Every row gives one point. The ring and each string are closed loops that go straight from each point to the next, and from the last back to the first. Before rounding, they use only three directions, however many columns there are. How many times does the string pass through the ring? Passing back the other way cancels.

Ring (10 x 4):
[[ 2.84  0.03  1.09  2.04]
 [ 2.74  1.51  0.64  1.24]
 [ 1.82  2.36 -0.01  0.17]
 [ 0.86  2.30 -0.52 -0.51]
 [-0.69  1.27 -0.92 -1.10]
 [-1.63  0.04 -0.53 -0.97]
 [-1.86 -1.48  0.73  0.00]
 [-1.34 -2.03  1.34  0.74]
 [ 0.48 -2.21  1.71  1.91]
 [ 2.06 -1.35  1.44  2.31]]
String:
[[-0.64 -0.22  0.42  0.04]
 [-1.94 -0.08  1.15 -0.40]
 [-2.93 -0.32  1.19 -0.81]
 [-2.55 -1.40 -0.77 -1.00]
 [-1.09 -1.59 -1.78 -0.57]
 [-0.22 -0.48 -0.28  0.08]
 [-1.45  0.53  1.08 -0.40]
 [-2.51  0.87  0.48 -1.33]
 [-2.21  0.64 -1.17 -1.76]
 [-1.12  0.09 -2.56 -1.54]
 [-0.98  0.47 -2.44 -1.56]
 [-1.73  1.71 -1.52 -2.05]
 [-1.54  1.99  0.30 -1.32]
 [-0.37  0.84  0.74 -0.09]
 [ 0.38 -0.29 -0.82  0.10]
 [-1.07  0.22 -2.04 -1.35]
 [-2.14  0.35 -1.85 -1.89]
 [-2.59  0.51 -0.38 -1.59]
 [-2.39 -0.58 -1.37 -1.47]
 [-1.00 -0.94 -1.11 -0.49]]
Times through: 1
String:
[[ 0.13 -2.54 -0.36  1.01]
 [ 0.09 -1.39  0.48  0.90]
 [-0.56 -0.94  1.87  0.94]
 [-1.63 -1.83  2.75  1.08]
 [-2.77 -2.67  2.95  0.88]
 [-2.94 -2.77  1.90  0.41]
 [-2.54 -1.38  1.97  0.11]
 [-1.65 -0.48  1.67  0.12]
 [-0.40 -0.08  1.05  0.37]
 [-0.30 -1.57 -1.10  0.12]
 [-2.04 -2.28 -0.79 -0.40]
 [-3.15 -2.54  0.29 -0.45]
 [-2.98 -1.78  1.95  0.03]
 [-1.99 -1.28  2.25  0.48]
 [-2.61 -2.97  2.46  0.88]
 [-1.85 -3.88  1.64  1.30]]
Times through: 0

Ring (9 x 11):
[[ 2.51 -1.28 -0.63  1.04 -0.97  0.68 -1.25  0.79 -1.36  0.72 -0.61]
 [ 2.99  1.33 -1.24  1.47 -2.09  1.29  0.19  1.16  0.78  0.10 -0.45]
 [ 2.23  2.07 -0.92  1.11 -1.61  0.98  0.60  1.08  1.47 -0.42 -1.19]
 [ 1.08  1.87 -0.32  0.48 -0.56  0.32  0.49  0.78  1.39 -0.71 -2.10]
 [-0.45  1.19  0.06 -0.34  0.68 -0.66  0.08  0.08  0.87 -0.43 -2.62]
 [-1.37  0.36 -0.34 -0.83  1.17 -1.39 -0.45 -0.78  0.10  0.67 -1.95]
 [-1.10 -0.73 -0.57 -0.73  1.08 -1.41 -1.06 -0.97 -0.86  1.36 -1.29]
 [-0.12 -1.90 -0.40 -0.33  0.82 -0.98 -1.67 -0.57 -1.85  1.45 -1.07]
 [ 1.65 -2.20 -0.32  0.53 -0.12  0.07 -1.77  0.35 -2.10  1.01 -0.89]]
String:
[[ 1.15 -0.67 -0.55  0.39 -0.24 -0.04 -0.95  0.24 -0.82  0.70 -1.07]
 [ 1.49 -0.22 -1.25  0.63 -0.91  0.15 -0.73  0.08 -0.54  1.23 -0.18]
 [ 2.56 -0.80 -1.83  1.17 -1.75  0.64 -1.05  0.21 -1.13  1.88  0.91]
 [ 3.16 -2.31 -0.72  1.30 -1.20  0.91 -1.80  0.89 -2.26  1.12 -0.13]
 [ 3.01 -2.61  0.20  1.15 -0.56  0.89 -1.92  1.29 -2.37  0.23 -1.32]
 [ 1.76 -2.30  0.94  0.49  0.53  0.26 -1.75  1.12 -2.00 -0.44 -2.57]
 [ 1.71 -1.23  0.32  0.57  0.01  0.32 -1.18  0.93 -1.17 -0.19 -2.02]
 [ 3.12 -0.35 -0.21  1.36 -1.28  1.24 -0.68  1.52 -0.50 -0.36 -1.37]
 [ 3.67  1.58 -1.23  1.83 -2.54  1.74  0.36  1.57  0.99 -0.20 -0.44]
 [ 3.80  4.46 -3.00  2.19 -4.14  2.04  1.86  1.13  3.19  0.49  1.19]
 [ 2.68  3.69 -2.47  1.55 -3.04  1.31  1.43  0.72  2.61  0.52  0.53]
 [ 1.63  1.66 -1.26  0.81 -1.36  0.51  0.33  0.49  1.07  0.34 -0.68]
 [ 1.58  0.15  0.04  0.61 -0.33  0.41 -0.44  0.94 -0.03 -0.46 -2.04]
 [ 1.94  0.29  0.22  0.78 -0.47  0.67 -0.34  1.26  0.11 -0.84 -2.29]
 [ 3.15  2.49 -0.86  1.59 -2.19  1.61  0.87  1.67  1.82 -0.92 -1.28]
 [ 3.60  3.90 -2.14  1.99 -3.44  1.94  1.60  1.42  2.84 -0.20  0.14]
 [ 3.03  3.50 -2.50  1.71 -3.23  1.49  1.33  0.85  2.44  0.56  0.68]
 [ 2.14  2.44 -2.19  1.18 -2.33  0.83  0.73  0.37  1.59  0.92  0.44]
 [ 1.50 -0.45 -0.12  0.54 -0.25  0.26 -0.78  0.70 -0.57  0.01 -1.67]
 [ 2.48 -1.71  0.55  0.91 -0.22  0.74 -1.41  1.37 -1.55 -0.44 -2.11]
 [ 3.27 -2.11  0.23  1.30 -0.79  1.12 -1.63  1.53 -1.95 -0.09 -1.46]
 [ 3.93 -1.01 -1.55  1.83 -2.37  1.48 -1.10  1.05 -1.27  1.28  0.74]
 [ 3.06 -0.99 -1.61  1.39 -1.89  0.94 -1.12  0.56 -1.26  1.58  0.71]
 [ 2.54 -3.23 -0.06  0.90 -0.30  0.48 -2.30  0.79 -2.94  0.94 -0.85]
 [ 1.73 -3.75  0.91  0.39  0.81  0.03 -2.56  0.82 -3.24  0.28 -2.12]
 [ 1.08 -2.34  0.74  0.16  0.83 -0.18 -1.81  0.64 -2.06  0.00 -2.37]]
Times through: 1
